Each row of a before or after table is a point. One or more steps were done to the points. Then noise was added and the rows were shuffled. The steps act on columns, c1 being the first. What was done? A step turns or swaps two columns, mirrors them in a line or flattens them onto one, adds a multiple of one to another, or multiplies or shifts one. Angles are multiples of 10 degrees, from the lower column toward the higher: turns from -170 to 170, lines from 10 to 170 but not 90. Use the fewest steps. Two steps may share a column if one is a turn and the other turns, adds or multiplies; they go together, in the order done. Otherwise the lowest column goes first.

Before (11 x 3)
[[ 37  20  -2]
 [ 69 -37  48]
 [ 55 -35   2]
 [  4   6  27]
 [ 42  23  10]
 [ -7  -7 -44]
 [ 27 -42  23]
 [ -7  21  24]
 [-19 -50  35]
 [-23 -59  10]
 [ 11 -36 -39]]
After (11 x 3)
[[  1 -55  55]
 [ 21 -69  25]
 [-44 -11  -7]
 [ 25  34  -7]
 [ 48 -58  69]
 [ 35 -81 -19]
 [-41 -58  11]
 [ -2  31  38]
 [ 27   9   6]
 [ 11 -94 -22]
 [ 10  37  40]]
Steps: swap c1 and c3; multiply c2 by 1.6

Before (8 x 6)
[[ 80 -23  16 -27  -1   8]
 [ -4 -21 -38 -14  -2  11]
 [-30 -25  -6 -36  11 -51]
 [ 88   9   9  -9  12 -13]
 [-18  14  -7  -8 -48   8]
 [  1  -3 -16 -12  31  14]
 [-26  12  -7 -68   3 -29]
 [-24  -7  10 -20  -2   4]]
After (8 x 6)
[[-23  81 -31   6  -2 -12]
 [ -6 -23 -22   5  -5 -17]
 [ 13 -18  -2  11 -97 -13]
 [ 11 -25 -48  48   7 -49]
 [  9  87 -12  -1  23 -32]
 [-21  -3  13  38  -5  -9]
 [ -2   3   1  19  62  -6]
 [-25 -30 -23  28  21 -71]]
Steps: swap c1 and c2; turn c3 and c4 by -130 degrees; multiply c5 by 2; shift c6 by -20

Before (9 x 8)
[[-19 -28   6 -73 -23  18  47   1]
 [  8  43  37 -18 -62 -29  39  51]
 [ 31  24 -42 -35   8  12  10 -40]
 [-39  -4   0 -56 -22  59  12  32]
 [ 25  20  -2   2 -22 -38 -39   8]
 [ 25 -14   8 -67  19  51  18 -18]
 [  3 -27 -31  26  15  66 -30 -40]
 [ 21  15  -4  -5 -37  22 -34 -35]
 [ 26 -36 -24 -72 -14  54  29   7]]
After (9 x 8)
[[ 31 -29 -55   3   6 -39 -36   7]
 [ 40  25 -51 -89  -1  53  20 -17]
 [-18  -6  43 -94 -35  18  46   2]
 [ 43 -77   1 -23   5 -30  38  51]
 [-47 -17  84 -74 -14  59  12  32]
 [-22  25 -19  35 -18  67 -31 -40]
 [ 22 -40 -49  -8  -4  21 -32 -37]
 [  4  -6 -91 -45  23  14   9 -39]
 [ 13   5 -66 -94 -38  54  31   6]]
Steps: multiply c1 by 2.5; turn c1 and c3 by -60 degrees; mirror c2 and c5 in the line at 60 degrees; multiply c4 by 1.3

Before (13 x 11)
[[  8  79  17 -15  17  21  29   1 -18 -23  16]
 [  6   8  -8  23 -33  -4 -15 -12 -19  11   7]
 [-40 -15  11  28  18  22   9  23  20 -53   8]
 [ -7   0   2   4  19  18  28  10 -47  20  95]
 [-11 -16  51  40  13 -42   7 -19  18  25   6]
 [ 12  12 -10   1  13  10  27 -11  25   4   8]
 [-22  69  -6 -51  13 -23 -80   8  -3 -34  -3]
 [ 21  -8  18  20  19 -29   3  33  21  20   9]
 [ 14   1  11  39   0  -8  15   9 -10 -20  14]
 [ 23  -4  11 -20 -42  10  16   9   8  17  11]
 [ 19  -2  11  28 -15  32 -26  24   9  23  12]
 [-58 -15  -6  32 -12  12  21  24 -12  22   5]
 [  4  52  -6  26 -28  26   8  22  28 -41  35]]
After (13 x 11)
[[-56 -14  -6 -35 -14  31 -25  23 -15  19   7]
 [  7  11 -10  12  13  32 -10 -11  25  26  10]
 [-16  -1  11  31 -15  54 -17  24   9 -30  14]
 [-40 -16  52  12  13 -25 -23 -19  19   5   6]
 [-27  -1  10  34   2  11  16   9  -9  20  13]
 [ 30  70  -6 -43   9  -4  46   7  -4 -71  -5]
 [ -5   5   1  -4  18  37 -25  11 -46  25  94]
 [ 31  -5  12  10 -41  29 -19   9   8  14  10]
 [-20  54  -4  14 -29  46  41  22  31  15  35]
 [-15   8  -5  13 -33  14  -8  -8 -19 -19   7]
 [ 15  79  19  -1  18  40  19   2 -18  34  12]
 [-46 -14  12 -23  20  43  48  26  21  18   8]
 [ -6  -9  19  27  24  -8 -19  34  18   0  10]]
Steps: turn c1 and c4 by 60 degrees; shift c6 by 20; turn c7 and c10 by 100 degrees

Before (8 x 12)
[[-35  -9 -26  -7   3  35   4  38 -30  15   6  22]
 [-30  12 -11   4  -5   6  49  10 -32  29   0 -23]
 [-29  12 -21 -21 -35   2  -5  26  11 -55  -4  18]
 [ 63  -6   3  13 -64 -13  -1  -7  10 -35 -11  22]
 [-15   4 -23 -21   3   2  34 -21  -2  11 -17  26]
 [-22  -2 -11 -18   6 -14   2  14 -31  22 -35  20]
 [-13  22  41  -1  -7   3  -6 -15 -19  11  -5   9]
 [-23  -8  -5  95 -19  39   4  -5 -12  32   5  14]]
After (8 x 12)
[[-19  11 -20 -12 -20 -17   0 -21 -30  -4  33  22]
 [-29 -10 -20 -20  63  -1  -5 -24  15  -2   8  19]
 [  0   5  94  -9 -20  35   0 -25 -12 -33 -10  14]
 [ 21   2 -22 -24 -13   4  23 -19  -4  -6  17  25]
 [-14 -11   2 -10 -18   7  32 -26 -28 -17   4 -24]
 [ 17   8  16   5  64 -13  -1  61   7 -38   9  22]
 [ 15 -19   3  40  -3   3   0 -16 -17 -15   9  11]
 [-45   3  -8 -27 -14  34   1 -29 -30  -6  -6  19]]
Steps: turn c1 and c8 by 80 degrees; turn c2 and c11 by 160 degrees; swap c3 and c4; turn c5 and c10 by 120 degrees; multiply c7 by 0.7
